Rows are points. Each copy is the shape, with its points in the same order, stretched, turned, moved and blurred by noise. Say if it was mirrored as well.

Shape (7 x 2):
[[ 20 -17]
 [ 21 -10]
 [-21  32]
 [ 36 -73]
 [  2  39]
 [-14   9]
 [  1  10]]
Copy 1 (7 x 2):
[[ 35   3]
 [ 29   9]
 [-39   4]
 [ 95 -27]
 [-27  32]
 [-13  -7]
 [ -2   5]]
Copy 1 is: only turned
Copy 2 (7 x 2):
[[ 11   5]
 [ 15   0]
 [-34 -45]
 [ 33  73]
 [-10 -58]
 [-26 -20]
 [-11 -25]]
Copy 2 is: mirrored

Shape (7 x 3):
[[ -2  26  12]
 [-12  55  40]
 [  6 -23  10]
 [-23  46  14]
 [-41 -17 -39]
 [ 10  -7 -39]
 [ -9 -70 -22]]
Copy 1 (7 x 3):
[[ -4  21  -5]
 [ 25  61  -2]
 [-17 -21  23]
 [ -4  51  -9]
 [-78  -9   3]
 [-51 -33 -18]
 [-65 -59  39]]
Copy 1 is: only turned
Copy 2 (7 x 3):
[[  5  18  15]
 [  3  38  47]
 [  7  22 -28]
 [ -9  22  36]
 [-40 -14 -20]
 [ 10 -22 -23]
 [-18   1 -68]]
Copy 2 is: mirrored
Copy 3 (7 x 3):
[[ 13   9  36]
 [ 30  31  68]
 [-24  13  13]
 [ 22   8  59]
 [-40 -46  26]
 [ -6 -34  -5]
 [-68 -22  -8]]
Copy 3 is: mirrored

Shape (10 x 4):
[[ 13  -8 -40  -6]
 [  5   4  21  -2]
 [ 17 -47 -18  19]
 [  3  -8  16  23]
 [ 45 -56   4  17]
 [  7  58 -17 -10]
 [ -4  82 -37  -2]
 [ 72 -26  30  27]
 [ -1  28  16 -35]
 [-13   0 -42  -5]]
Copy 1 (10 x 4):
[[-15  14 -66  29]
 [-12 -18 -24 -12]
 [-16 -28 -67  52]
 [  3 -30 -20   4]
 [-15 -56 -78  32]
 [ 14  34 -27 -27]
 [ 34  59 -19 -26]
 [ 18 -70 -71 -17]
 [-29  16 -21 -38]
 [-17  27 -48  37]]
Copy 1 is: only turned
Copy 2 (10 x 4):
[[ 17 -11 -10   6]
 [-16  12  28 -13]
 [  8 -23  -9 -51]
 [-18  15   6 -34]
 [ 19 -12  15 -79]
 [ -3  43  -3  43]
 [ -2  56 -31  72]
 [ 29  38  23 -93]
 [-11  14  44  31]
 [ -6 -17 -23  25]]
Copy 2 is: mirrored
Copy 3 (10 x 4):
[[-13 -23 -42  -1]
 [-13 -19  19 -18]
 [ -5 -56 -26 -26]
 [ 11 -34  16 -15]
 [-31 -73  -9 -27]
 [-11  11  -1  32]
 [  9  25 -18  53]
 [-38 -82  22   4]
 [-31  17  15 -11]
 [  4  -7 -43  -7]]
Copy 3 is: mirrored

Shape (11 x 8):
[[-15 -27 -44  -4  -8 -38  22  -1]
 [-25  10  -9 -17  22 -25  25 -13]
 [ 36  22  26 -62 -45  49 -26 -48]
 [ -1 -33 -27 -34  38 -56  12 -30]
 [-20 -18 -10  -4  33 -23  18 -18]
 [ 10 -13   4 -22  -5 -41   7  40]
 [  2 -45 -26  13 -16  33 -74  19]
 [ 59  37   0 -13 -50  17 -10 -20]
 [ 33 -11  38  -9 -51  18  -8 -37]
 [-16   2 -14  12   0 -63 -25  -4]
 [  8 -14 -21  18  48 -40   7  -6]]
Copy 1 (11 x 8):
[[ 28 -22  19   7  20 -32  38  22]
 [ 28  21   2  23  23   2  46   4]
 [-55  -6 -28 -15 -37  89  29  -6]
 [ 32 -21   8  48  68   7  36  16]
 [ 22  12  23  45  29   2  35   4]
 [ 59 -14   0  -4  11  -1 -11  13]
 [-54  -9  14  24 -14  -5 -53  55]
 [-45 -14 -20 -45 -24  37   9 -38]
 [-20 -13  29 -22 -24  72  17 -21]
 [  2  19  18  -9  55 -13  10  30]
 [ 16   7  21  45  54 -13  -3 -13]]
Copy 1 is: only turned
Copy 2 (11 x 8):
[[-25 -79  -1  19 -46   5  -7 -16]
 [-39 -11   7  18 -43  37  15   0]
 [-53  43 -79  14  60  -3  37  12]
 [-37 -67  27 -21 -13  46  44 -39]
 [-20 -32  17  -1 -23  48  -1 -14]
 [ -3 -29  18 -19 -60 -23  34  14]
 [ 28 -25  -7  -4  26 -61 -62 -50]
 [ -6   8 -53  63  36 -28  42  32]
 [ 15  -6 -77   6  18  20  22  17]
 [ 19 -32  11  34 -58  -3  33 -56]
 [ 16 -45  44   8  -8  27  18 -14]]
Copy 2 is: only turned
Copy 3 (11 x 8):
[[-24   1 -43 -17 -44  10  29 -37]
 [-18  12 -41 -36 -28 -22  30  15]
 [ -2 -80 -31 -48 -10  -6 -95  17]
 [-58  40 -41 -48 -70   6  20   8]
 [-36  30 -33 -38 -25 -11  25  -9]
 [  1  -4   9   4 -46  16  14   2]
 [-62 -47  14  -5  37  59 -35 -70]
 [ 43 -48 -44  -9   2  19 -60   6]
 [ 14 -27 -16  -3 -12 -10 -80 -34]
 [-36  40 -37  21  -5   7  25  -1]
 [-28  56 -25 -27 -17  16  33  -4]]
Copy 3 is: mirrored
